Every row gives one point. Two turns around zero, p and q, are shown by what they do to some points. Where does a point land after both, in the order given? Backwards means that the second turn is done in reverse. Each puzzle has new turns, and all numbers are rounded.

Turn p:
-20, -9, 49 => -41, 33, 10
16, 28, -43 => 45, -18, -24
-2, -38, 54 => -44, 24, 43
-13, 1, -40 => 8, -34, -23
6, 34, -37 => 37, -12, -32
12, -16, 17 => -6, 7, 24
Turn q:
38, -8, -20 => 42, -8, 7
32, -16, 11 => 18, -25, 21
-76, -4, -2 => -55, 13, -50
6, 28, 12 => -6, 20, 23
Where do these land?
p, then q: 54, 2, 27 => -8, 6, 60
q, then p backwards: -37, -5, 12 => -38, -6, 9
q, then p: -62, 22, 3 => -10, -12, -64
p, then q: 47, -26, -8 => -9, -35, 40
q, then p: 4, 21, 9 => -4, 22, -7
p, then q: -7, -14, -44 => 16, -39, -21

Turn p:
10, 9, 8, 5, 8, -26, -18, -24 => -1, 16, 22, 5, 14, 0, 7, -30
25, 1, -2, -23, -7, 8, -2, 17 => 13, -6, 0, -26, 6, -19, -15, 8
3, -6, -3, -2, -9, 5, -19, -1 => -11, 2, -4, -3, 5, -6, -16, -7
-11, -10, 14, -16, -8, 0, -3, 23 => -11, -14, 13, -2, -12, -13, -11, 18
-20, -6, -22, 18, 21, 2, -11, 14 => -6, 6, -20, 35, 7, -11, 4, 11
9, -22, -5, 6, -17, 0, 30, 7 => 2, -33, -16, -13, -11, 1, 14, -2
-29, 20, -10, 76, 3, 8, 25, 16 => 19, 9, -39, 53, -50, 15, 22, -7
9, 5, 6, -26, 7, -6, 18, 9 => 13, -6, 16, -19, 4, -6, 10, 18
-4, 12, -2, -28, -10, -4, -17, -42 => -25, 28, 15, -26, 21, 18, -2, -10
7, -4, 16, -11, 10, 13, -3, -19 => 4, -3, 13, -6, 16, 21, -13, 0
Turn q:
16, 0, 9, 0, 1, 21, -26, -24 => 4, 24, 34, -2, 1, 12, -11, -5
21, -8, -43, -29, 20, 3, 27, -2 => 48, 10, -27, -23, 10, -21, -1, -8
-15, 7, 4, 17, -5, -19, -23, -8 => -19, 1, 7, 32, 4, -1, -10, 4
12, -12, -15, -25, 4, -17, 32, -5 => 38, -14, -16, -9, -11, -21, 3, 2
-17, 21, 28, 11, -1, -7, 3, 0 => -27, -6, 6, 16, -17, 0, 17, -8
2, 3, 8, 23, -24, 0, 0, 4 => -10, -3, -2, 11, -8, 27, 4, 13
29, -20, -24, -2, 39, 7, 17, -6 => 45, 1, -1, -15, 32, -7, 12, -15
-10, 26, -5, 12, 2, 4, -1, -3 => -14, 16, -11, 13, -3, 4, 7, -13
-11, -1, 25, -6, -21, -4, -21, 35 => -40, -9, 6, -11, -5, -2, -1, 32
-27, -17, 13, -1, -15, 12, -8, 9 => -26, -19, 4, -12, -4, 9, -20, 0
Where do these land?
q, then p: -22, -11, 12, 20, 18, -23, 12, 10 => -11, -29, -8, 24, 11, 11, 18, -5
q, then p: -1, -19, 14, -25, 10, -19, -24, -5 => -6, -11, 36, 14, -5, -20, -2, -12
q, then p: -17, 11, -31, -23, -1, -19, -7, -15 => -9, 26, -4, 7, 5, -25, 9, -32
p, then q backwards: 23, 34, 21, 9, -35, -11, -11, -5 => -2, 12, 6, -33, 2, 35, 8, -34
p, then q: -19, 2, 4, -7, 14, -12, 28, 23 => -2, -26, -15, -11, -3, 12, 22, 20
q, then p backwards: 33, 8, -13, -10, 4, 1, 27, 17 => 14, 22, -25, -4, 4, 0, 33, 5
p, then q backwards: -5, -4, -21, 9, -6, 11, 1, 16 => -9, 9, -16, -6, -9, -15, 9, 12
q, then p: 8, -1, 9, 19, 18, 30, -16, -18 => 15, 12, 19, 3, 4, 37, -13, 5
p, then q: -10, -25, 1, 25, -10, 5, 0, -18 => 3, -6, -2, 1, 8, 22, -26, -23
q, then p backwards: 11, 6, 5, -18, -13, 38, -11, -3 => 2, 30, 12, -19, -23, 7, -3, -16

Turn p:
-53, -23, 31, -43, -52, 35, 17, -11, -16, 5, 51 => -60, -19, 38, -33, -15, -32, -66, 9, -1, 34, 8
-26, -52, -5, 11, 12, -38, -17, -54, -50, -35, -1 => -9, -14, -2, -9, -6, 10, -36, -73, -51, -47, -11
-15, 32, 7, 35, 11, 8, 9, 19, 32, -11, -8 => -11, 7, 9, 34, 23, 4, 29, -2, 40, 4, -5
-24, -62, 36, 2, -16, -16, -1, -40, -39, 6, -25 => -4, -47, 30, -21, 3, -7, -20, -42, -61, -3, -22
10, 6, -26, -1, 16, -3, -42, 9, 36, 6, -11 => 28, -8, -47, 21, -4, 0, 3, 8, 25, -2, -13
42, 25, -9, 26, 55, 3, -9, 3, 14, 18, 7 => 44, 5, -12, 26, 3, 45, 21, 12, 22, -10, 30
-44, 30, 45, -76, -11, 16, 36, 21, 30, -5, 31 => -28, 8, 44, -52, 23, -30, -40, 42, 64, 14, -11
25, 50, 0, 12, 0, -1, -29, -2, 21, -4, -10 => 34, 21, 1, 38, -19, -5, 15, 12, 28, -4, -11
-5, 6, -31, -6, 0, -2, 15, -22, -13, 21, -12 => 10, 1, -8, -25, -17, -11, 17, -24, -1, 6, 21
34, 17, -2, 25, 16, -29, -13, -5, -14, -14, -14 => 32, 24, 0, 25, 0, 14, 18, -8, -17, -29, -3
29, -14, -12, -10, -29, 60, 36, 39, 16, -13, -10 => -49, 1, -9, -17, -20, 17, 38, 56, -2, 29, -12
7, 20, -10, 24, 26, -11, -26, 33, -22, 3, -19 => 29, 33, -20, 24, 22, 22, 11, -14, -7, 16, -7
20, -34, -25, 1, -27, -20, 23, 10, 4, 22, 19 => -15, -12, -23, -11, 4, -24, 10, 24, -35, -8, 35
Turn q:
38, 22, 16, -22, -28, 12, 46, -15, -30, -17, -22 => -8, 0, 3, -32, -26, 59, 26, -8, -17, -36, -4
-3, 0, -28, -1, -10, -28, -22, 31, -10, 10, -16 => 12, 2, -27, -11, -26, -35, 1, 1, -6, 11, 24
-27, -40, -9, 38, -11, -27, 23, -8, -13, -29, 0 => -44, -19, -17, 11, 7, -22, -3, -51, -20, 0, -10
-1, 21, 12, -36, -16, -64, 20, -42, -28, -7, 4 => 9, -19, 18, -38, -9, 12, 32, -60, 32, -20, 28
3, -34, 57, -9, -11, 35, 0, 16, -25, 12, 30 => -31, -15, 55, -23, 0, 9, -42, 27, -18, -4, -9
-13, 11, 10, 24, 32, 8, 15, -6, -26, 7, 31 => -11, 24, 38, 24, 18, -11, -2, -11, -10, -23, 6
18, -43, -59, 51, 52, -5, -33, -7, 42, -33, -44 => 29, 0, -70, 28, 45, -50, 23, -3, -36, 27, -56
8, 42, -5, 13, -9, 13, 4, -62, 7, 51, 3 => 34, 34, 38, 29, -21, 38, 22, -24, 20, 27, -12
-31, 18, -22, 16, -30, 15, -41, 26, 13, -8, -23 => -4, 30, -48, 6, -27, -16, -33, 12, 22, 18, -4
13, 27, 31, -4, -26, -4, -32, 21, -2, -25, 8 => 15, -7, -6, -19, -25, -1, -37, 11, 25, -35, -9
-20, -2, 10, -8, 33, 12, 21, 5, 13, 18, -27 => -25, 11, 8, 7, 14, -6, 37, 29, 9, 11, -4
22, -19, -6, -43, 5, 40, -30, 20, 7, -30, 32 => 21, -10, -12, -27, 42, 20, -48, 38, -14, -4, 11
-9, -3, -5, -19, 18, -8, 31, 20, 53, 54, 25 => 1, -32, 23, 47, 7, 2, 25, 37, 15, 30, 40
Where do these land?
p, then q: 56, -1, -9, 5, 49, 11, -4, 19, -24, -21, 11 => 2, 44, -15, 10, 1, 39, -29, 35, -27, -27, 2
q, then p: 10, 52, 13, 8, -1, -15, -8, -11, 40, -4, 13 => -16, -19, -8, 37, -12, 8, 37, 29, 7, -25, -12
q, then p: 14, 31, -1, -8, -29, -1, 4, 6, -50, -19, -9 => -20, 31, 10, -11, -47, -17, -21, 7, 11, -7, -18
q, then p: 3, 15, -42, 26, -3, -31, 32, -35, 29, 24, -39 => -19, -19, 19, -7, -22, -14, 63, -13, -11, -1, 53
q, then p: -38, -37, -33, 3, -1, -6, 33, -50, 11, -45, -5 => 6, -36, -11, -28, -18, 25, 8, -67, 32, -1, 31
q, then p: -43, -7, 13, -12, 24, 48, 12, 32, 27, -2, 20 => -7, 7, -21, 31, 56, 20, -16, -11, 34, 28, -1
q, then p: -43, -31, -1, -8, 0, 12, -49, 22, -8, -3, 7 => 47, 4, -32, 5, 25, -24, -34, -7, 16, 5, 0
q, then p: -13, -19, 28, 15, 14, -50, 19, 25, 16, -21, 2 => -29, -25, -15, -7, 34, -12, -4, -26, -18, -43, -9
p, then q: 12, -21, 38, -3, -33, 47, -13, -9, 27, 45, 20 => -21, -38, 23, -4, -32, -40, -32, 24, -26, 37, 1
p, then q: 6, 32, -4, 32, 26, 13, -14, 5, 24, -9, -41 => -8, -4, -11, 42, -8, 31, 34, 8, -17, 1, -32
q, then p: 38, -28, 4, -42, 22, -5, 10, -3, 22, 20, -18 => -6, -11, 0, -45, 26, 27, 10, 34, -24, 14, 13
q, then p: -10, -35, -24, -3, -63, 1, 8, 5, -19, 19, 3 => 1, -17, -3, -6, -31, -29, -41, -16, -19, 41, 23
q, then p backwards: 36, 23, 7, -20, 2, 14, -68, 11, -26, 37, 35 => 30, 39, 39, -54, 4, -20, -16, -18, -30, 36, 21
p, then q: -27, 26, 10, 8, -6, -38, 37, -19, -69, -20, 0 => 11, 23, 46, -27, 11, 21, 9, -33, 53, -43, -10
